Each wall is flat, endless, passes through zero and stands at right angles to its row. A trip goes straight from one point to another. List the walls that it crosses, first one first.

Walls:
(1): | -0.111 |  0.272 | -0.009 |
(2): |  0.120 | -0.216 | -0.216 |
(3): |  0.118 | -0.077 | -0.094 |
Trips:
| -0.046 |  0.118 | -0.176 | to |  0.074 | -0.031 |  0.035 | => 1
|  0.213 | -0.062 |  0.392 | to | -0.148 |  0.172 |  0.227 | => 1
|  0.085 |  0.072 | -0.056 | to | 0.252 | 0.042 | 0.004 | => 1
| -0.262 | -0.174 | -0.131 | to |  0.057 |  0.042 | -0.169 | => 3, 1
| -0.102 | -0.128 |  0.131 | to | -0.076 | -0.145 |  0.157 | => none
| 0.021 | 0.125 | 0.057 | to | 0.010 | 0.201 | 0.041 | => none
|  0.069 |  0.209 | -0.322 | to | -0.021 | -0.145 |  0.104 | => 1, 3
| -0.093 | -0.290 | -0.113 | to | -0.071 |  0.491 |  0.087 | => 3, 1, 2
| 0.114 | 0.065 | 0.018 | to | -0.138 |  0.163 |  0.024 | => 3
|  0.060 | -0.072 |  0.012 | to | 0.015 | 0.055 | 0.221 | => 2, 3, 1

Walls:
(1): | -0.025 | -0.069 | -0.377 |  0.075 | -0.094 | -0.148 | -0.002 | -0.296 | -0.234 |
(2): | -0.241 | -0.138 |  0.516 | -0.086 | -0.375 |  0.055 | -0.144 | -0.173 | -0.025 |
(3): |  0.051 | -0.207 | -0.338 |  0.174 | -0.161 |  0.202 |  0.002 |  0.018 | -0.107 |
(4): | -0.055 | -0.099 | -0.052 | -0.085 |  0.145 | -0.013 |  0.235 |  0.013 | -0.050 |
Trips:
| -0.141 |  0.159 | -0.049 | -0.070 |  0.078 |  0.294 | -0.175 | -0.162 | -0.016 | to | -0.041 |  0.136 | -0.038 |  0.020 | -0.123 | -0.155 |  0.128 |  0.393 | -0.071 | => 1, 2, 3, 4
|  0.030 | -0.101 |  0.003 |  0.220 |  0.007 | -0.117 |  0.116 | -0.076 | -0.006 | to | -0.030 |  0.119 | -0.168 |  0.016 | -0.064 | -0.377 | -0.150 |  0.074 | -0.051 | => 4, 3
| -0.143 | -0.210 | -0.164 |  0.066 | -0.132 | -0.120 |  0.014 |  0.211 | -0.126 | to | -0.215 |  0.008 |  0.147 |  0.034 | -0.047 | -0.161 | -0.172 | -0.070 |  0.145 | => 2, 4, 3, 1
| -0.160 | -0.071 |  0.082 | -0.001 | -0.005 |  0.112 |  0.012 |  0.067 | -0.069 | to | -0.072 |  0.226 | -0.163 |  0.034 |  0.229 |  0.134 |  0.111 | -0.111 | -0.375 | => 1, 2
| -0.060 | -0.059 |  0.195 |  0.118 |  0.050 | -0.048 |  0.127 | -0.019 |  0.105 | to | -0.040 | -0.099 |  0.145 | -0.077 | -0.073 |  0.156 | -0.135 | -0.062 |  0.120 | => 4
| -0.077 | -0.106 | -0.233 | -0.087 |  0.127 |  0.313 |  0.023 | -0.071 |  0.070 | to |  0.298 | -0.324 | -0.060 | -0.136 |  0.042 |  0.247 |  0.333 |  0.057 | -0.166 | => none
| -0.112 |  0.169 | -0.206 | -0.066 | -0.033 | -0.039 |  0.023 | -0.135 |  0.027 | to | -0.119 |  0.142 | -0.015 | -0.222 | -0.138 |  0.029 | -0.214 | -0.135 | -0.009 | => 4, 3, 2
|  0.202 | -0.050 |  0.224 | -0.054 | -0.049 |  0.018 |  0.227 | -0.197 | -0.063 | to |  0.160 | -0.105 |  0.005 |  0.029 |  0.035 |  0.082 |  0.063 |  0.178 |  0.021 | => 3, 2

Walls:
(1): | -0.094 | -0.452 | -0.114 |  0.063 |  0.088 |  0.053 | -0.131 | -0.183 | -0.204 | -0.021 | -0.152 | -0.165 |  0.053 |  0.135 | -0.128 |  0.233 | -0.303 |  0.005 |
(2): |  0.025 |  0.183 | -0.177 | -0.250 | -0.064 |  0.053 |  0.119 |  0.121 |  0.004 | -0.056 | -0.076 |  0.003 |  0.212 |  0.064 |  0.207 | -0.219 | -0.111 |  0.081 |
(3): |  0.051 |  0.163 | -0.089 | -0.159 |  0.164 |  0.076 |  0.103 | -0.325 | -0.152 |  0.094 | -0.149 |  0.085 |  0.013 |  0.186 |  0.171 |  0.064 |  0.021 |  0.152 |
Trips:
|  0.280 |  0.067 | -0.290 |  0.047 |  0.189 |  0.357 | -0.076 |  0.025 |  0.062 |  0.029 |  0.106 | -0.020 | -0.171 | -0.007 | -0.181 | -0.271 |  0.054 |  0.096 | to |  0.109 |  0.194 | -0.244 | -0.131 | -0.010 | -0.025 | -0.140 |  0.014 | -0.204 | -0.310 | -0.243 |  0.060 | -0.181 |  0.067 |  0.277 | -0.258 | -0.168 |  0.153 | => none
|  0.201 | -0.007 | -0.420 |  0.120 | -0.003 | -0.171 | -0.334 | -0.037 |  0.045 | -0.447 |  0.060 |  0.098 |  0.075 | -0.111 |  0.072 |  0.182 |  0.170 | -0.023 | to |  0.005 | -0.189 | -0.154 | -0.132 | -0.081 | -0.107 |  0.054 |  0.007 |  0.079 | -0.096 |  0.088 | -0.039 |  0.250 | -0.114 | -0.080 | -0.092 |  0.052 |  0.024 | => 2
|  0.017 |  0.186 |  0.111 | -0.043 |  0.093 |  0.034 |  0.020 | -0.233 |  0.085 | -0.047 | -0.041 | -0.403 | -0.067 | -0.297 |  0.016 | -0.150 |  0.059 | -0.161 | to | -0.137 |  0.018 | -0.210 | -0.026 | -0.069 | -0.061 |  0.058 |  0.050 | -0.126 | -0.053 |  0.211 | -0.059 |  0.129 | -0.088 | -0.342 |  0.081 | -0.213 | -0.249 | => 1
|  0.134 | -0.047 | -0.089 | -0.067 |  0.208 |  0.138 |  0.263 |  0.002 | -0.022 |  0.080 |  0.061 |  0.316 | -0.111 | -0.172 |  0.114 | -0.029 | -0.217 | -0.187 | to |  0.031 | -0.065 | -0.091 | -0.027 | -0.246 | -0.095 |  0.042 |  0.082 |  0.208 |  0.101 | -0.535 | -0.067 | -0.234 |  0.045 |  0.229 | -0.139 |  0.079 |  0.050 | => none
| -0.028 | -0.064 |  0.058 | -0.149 |  0.137 |  0.056 |  0.208 | -0.041 |  0.110 |  0.027 |  0.127 |  0.146 |  0.084 | -0.121 | -0.139 | -0.169 |  0.035 |  0.112 | to | -0.095 | -0.060 | -0.067 |  0.240 | -0.079 | -0.085 |  0.141 | -0.034 |  0.130 |  0.157 |  0.028 | -0.019 |  0.154 | -0.098 |  0.022 | -0.016 | -0.193 |  0.089 | => 3, 1
|  0.190 | -0.231 |  0.008 |  0.080 | -0.219 | -0.174 |  0.047 |  0.041 |  0.166 |  0.177 |  0.037 | -0.093 | -0.003 | -0.010 | -0.147 |  0.011 |  0.164 |  0.308 | to |  0.025 | -0.130 | -0.106 |  0.010 | -0.005 | -0.078 | -0.007 |  0.139 | -0.300 | -0.008 | -0.102 | -0.211 |  0.021 |  0.070 | -0.117 |  0.116 |  0.103 |  0.002 | => 1

Walls:
(1): |  0.133 | -0.069 |  0.147 |  0.147 |  0.347 |  0.027 |  0.113 | -0.208 | -0.146 |  0.194 |  0.159 | -0.116 | -0.109 | -0.194 | -0.100 |  0.066 | -0.415 | -0.079 | -0.178 | -0.144 | -0.253 |  0.167 | -0.086 |  0.119 | -0.289 |  0.005 |  0.052 |  0.165 | -0.156 | -0.087 |  0.077 |  0.235 |  0.146 |  0.012 | -0.034 |  0.014 | -0.201 | -0.069 |  0.224 |  0.185 |  0.033 |  0.420 |  0.047 | -0.044 | -0.011 |  0.077 |  0.035 |  0.038 |
(2): | -0.019 |  0.048 | -0.072 | -0.054 |  0.137 | -0.029 | -0.221 | -0.124 |  0.042 |  0.014 |  0.083 |  0.109 | -0.165 |  0.006 | -0.189 | -0.091 | -0.059 |  0.045 | -0.071 | -0.262 |  0.034 |  0.003 | -0.008 | -0.138 |  0.025 | -0.012 |  0.114 | -0.073 |  0.027 |  0.174 |  0.104 | -0.037 |  0.262 |  0.089 |  0.165 |  0.167 |  0.072 |  0.145 | -0.131 |  0.044 | -0.218 |  0.218 |  0.173 |  0.083 |  0.098 | -0.154 |  0.220 | -0.110 |
(3): |  0.246 | -0.009 | -0.053 |  0.156 |  0.155 |  0.142 | -0.131 |  0.108 | -0.177 | -0.051 |  0.110 |  0.081 |  0.073 |  0.025 |  0.133 | -0.391 |  0.071 | -0.221 | -0.120 | -0.151 |  0.013 |  0.121 |  0.014 | -0.152 |  0.088 |  0.006 | -0.356 |  0.066 | -0.219 |  0.043 | -0.252 | -0.098 |  0.110 |  0.090 |  0.122 |  0.088 | -0.015 | -0.095 | -0.079 | -0.023 |  0.164 |  0.057 | -0.057 | -0.248 | -0.254 | -0.100 | -0.130 | -0.245 |
(4): |  0.192 |  0.074 |  0.123 | -0.027 | -0.127 | -0.311 |  0.057 | -0.042 | -0.043 | -0.188 |  0.134 |  0.061 | -0.022 | -0.193 |  0.171 |  0.173 | -0.141 |  0.152 | -0.127 |  0.047 |  0.082 | -0.156 |  0.000 | -0.034 |  0.100 |  0.144 |  0.377 | -0.211 |  0.103 |  0.030 | -0.328 |  0.131 | -0.237 |  0.076 | -0.069 | -0.229 | -0.018 | -0.142 | -0.054 | -0.007 | -0.165 |  0.083 | -0.159 |  0.074 |  0.060 | -0.043 |  0.008 |  0.015 |
(5): | -0.184 |  0.053 | -0.134 | -0.172 | -0.215 | -0.149 |  0.027 | -0.117 | -0.187 |  0.042 |  0.204 |  0.002 |  0.036 |  0.010 |  0.031 | -0.109 | -0.313 |  0.201 | -0.080 |  0.302 |  0.069 | -0.017 |  0.050 | -0.152 |  0.047 | -0.270 |  0.097 | -0.157 |  0.245 |  0.068 | -0.091 |  0.038 | -0.073 | -0.187 | -0.288 | -0.215 |  0.191 |  0.002 | -0.026 |  0.048 | -0.038 | -0.225 | -0.044 | -0.021 |  0.050 | -0.089 |  0.032 |  0.019 |
Trips:
| -0.279 | -0.117 | -0.104 | -0.088 |  0.071 |  0.253 | -0.005 |  0.172 |  0.170 | -0.058 | -0.075 | -0.167 |  0.341 |  0.294 | -0.058 |  0.141 |  0.096 |  0.400 | -0.018 |  0.005 | -0.100 | -0.101 | -0.139 | -0.022 |  0.202 |  0.463 | -0.139 |  0.118 |  0.069 | -0.165 | -0.143 | -0.147 | -0.040 |  0.090 |  0.161 | -0.181 |  0.199 |  0.036 |  0.048 |  0.084 | -0.043 |  0.121 |  0.006 | -0.022 | -0.083 |  0.256 | -0.167 |  0.214 | to | -0.186 |  0.108 | -0.159 |  0.030 |  0.093 | -0.046 |  0.123 | -0.048 | -0.142 |  0.032 | -0.021 |  0.333 | -0.058 |  0.138 | -0.067 |  0.159 |  0.075 | -0.039 | -0.092 | -0.040 | -0.121 |  0.328 | -0.176 | -0.002 | -0.035 |  0.053 |  0.011 | -0.087 | -0.008 |  0.043 |  0.014 |  0.306 | -0.046 | -0.225 | -0.166 |  0.054 | -0.037 |  0.110 | -0.068 | -0.081 | -0.026 |  0.051 | -0.030 |  0.048 | -0.017 |  0.292 | -0.082 |  0.014 | => 1, 5
|  0.109 | -0.248 |  0.034 |  0.034 |  0.179 | -0.007 | -0.059 | -0.007 | -0.007 | -0.141 | -0.049 | -0.040 | -0.087 | -0.257 |  0.128 | -0.018 | -0.303 |  0.102 |  0.192 | -0.041 | -0.365 |  0.057 |  0.067 |  0.031 | -0.101 | -0.091 |  0.158 | -0.112 | -0.304 |  0.013 |  0.220 | -0.030 |  0.031 |  0.205 | -0.023 |  0.022 | -0.190 | -0.093 |  0.148 |  0.123 |  0.099 | -0.077 |  0.118 |  0.448 | -0.197 | -0.023 | -0.028 | -0.079 | to | -0.067 |  0.225 |  0.077 | -0.092 |  0.063 | -0.093 | -0.086 | -0.081 |  0.003 | -0.015 |  0.200 |  0.192 |  0.206 |  0.117 | -0.087 | -0.013 |  0.164 | -0.041 |  0.100 |  0.031 |  0.110 | -0.211 |  0.074 |  0.034 | -0.035 | -0.188 | -0.015 |  0.082 | -0.251 |  0.242 |  0.003 | -0.075 |  0.293 |  0.229 |  0.115 |  0.237 | -0.093 |  0.068 | -0.099 | -0.009 | -0.062 |  0.080 |  0.008 | -0.089 |  0.089 | -0.303 | -0.032 |  0.018 | => 4, 3, 1
|  0.018 | -0.109 |  0.021 |  0.118 | -0.205 |  0.033 |  0.046 |  0.019 | -0.122 |  0.143 | -0.053 | -0.047 |  0.069 |  0.183 |  0.182 |  0.029 |  0.027 | -0.003 |  0.111 | -0.225 | -0.223 |  0.054 | -0.174 |  0.109 | -0.035 |  0.020 |  0.008 | -0.010 |  0.107 |  0.074 |  0.055 | -0.133 |  0.138 |  0.223 | -0.035 |  0.033 |  0.025 |  0.049 | -0.076 | -0.026 | -0.101 | -0.052 |  0.195 | -0.165 | -0.305 | -0.255 |  0.076 | -0.052 | to |  0.132 | -0.195 |  0.232 | -0.028 |  0.012 | -0.199 |  0.135 | -0.040 |  0.130 | -0.099 | -0.080 | -0.207 | -0.010 | -0.131 |  0.213 |  0.081 |  0.002 | -0.057 | -0.212 |  0.175 |  0.022 | -0.303 | -0.207 | -0.358 |  0.134 |  0.045 | -0.142 |  0.165 | -0.147 | -0.182 | -0.002 |  0.148 |  0.071 | -0.208 |  0.155 | -0.243 |  0.189 |  0.015 |  0.078 | -0.112 | -0.219 | -0.093 | -0.147 |  0.033 |  0.257 | -0.176 | -0.241 | -0.054 | => 2, 4, 5, 3
|  0.038 | -0.255 | -0.109 | -0.252 | -0.155 |  0.260 |  0.074 | -0.249 | -0.025 | -0.207 | -0.073 |  0.079 | -0.284 |  0.002 |  0.173 | -0.131 |  0.089 |  0.013 |  0.023 | -0.129 | -0.046 | -0.001 |  0.087 | -0.025 | -0.175 |  0.031 |  0.145 | -0.313 |  0.097 |  0.300 | -0.301 | -0.096 | -0.104 |  0.044 | -0.074 |  0.275 | -0.075 |  0.092 | -0.084 | -0.174 |  0.080 |  0.124 |  0.061 | -0.010 | -0.018 | -0.014 |  0.014 |  0.317 | to | -0.169 |  0.166 | -0.247 |  0.102 | -0.112 | -0.212 | -0.201 |  0.033 | -0.336 |  0.167 | -0.035 | -0.123 |  0.094 | -0.068 |  0.103 |  0.097 |  0.030 | -0.075 |  0.113 | -0.086 | -0.126 |  0.141 |  0.080 | -0.144 |  0.060 |  0.063 |  0.049 |  0.453 |  0.334 | -0.035 |  0.148 | -0.015 |  0.074 | -0.064 | -0.010 | -0.115 |  0.137 |  0.030 |  0.038 |  0.084 |  0.119 |  0.145 |  0.029 |  0.029 |  0.118 |  0.067 | -0.039 |  0.181 | => 4, 1, 2
| -0.243 | -0.063 |  0.299 | -0.043 | -0.030 | -0.114 |  0.145 | -0.054 | -0.145 |  0.394 |  0.025 |  0.294 |  0.146 |  0.142 |  0.046 |  0.160 |  0.050 |  0.032 | -0.213 |  0.018 | -0.167 |  0.001 |  0.013 | -0.144 |  0.418 | -0.054 |  0.160 |  0.055 |  0.083 | -0.058 |  0.411 | -0.220 | -0.017 | -0.003 | -0.215 | -0.281 | -0.135 | -0.152 |  0.077 | -0.069 | -0.087 | -0.001 |  0.042 |  0.063 |  0.292 | -0.122 | -0.126 | -0.030 | to |  0.142 | -0.039 |  0.008 |  0.135 |  0.050 |  0.203 | -0.227 | -0.345 | -0.020 | -0.051 |  0.043 |  0.104 | -0.174 |  0.124 |  0.282 | -0.229 |  0.029 | -0.129 | -0.247 |  0.081 | -0.153 | -0.012 | -0.064 |  0.278 | -0.184 | -0.053 | -0.300 | -0.213 | -0.073 | -0.197 | -0.105 | -0.076 |  0.157 | -0.082 |  0.141 | -0.120 |  0.083 |  0.061 | -0.065 |  0.108 | -0.066 |  0.013 | -0.047 |  0.054 | -0.200 |  0.051 | -0.189 |  0.009 | => 1, 4, 3, 5
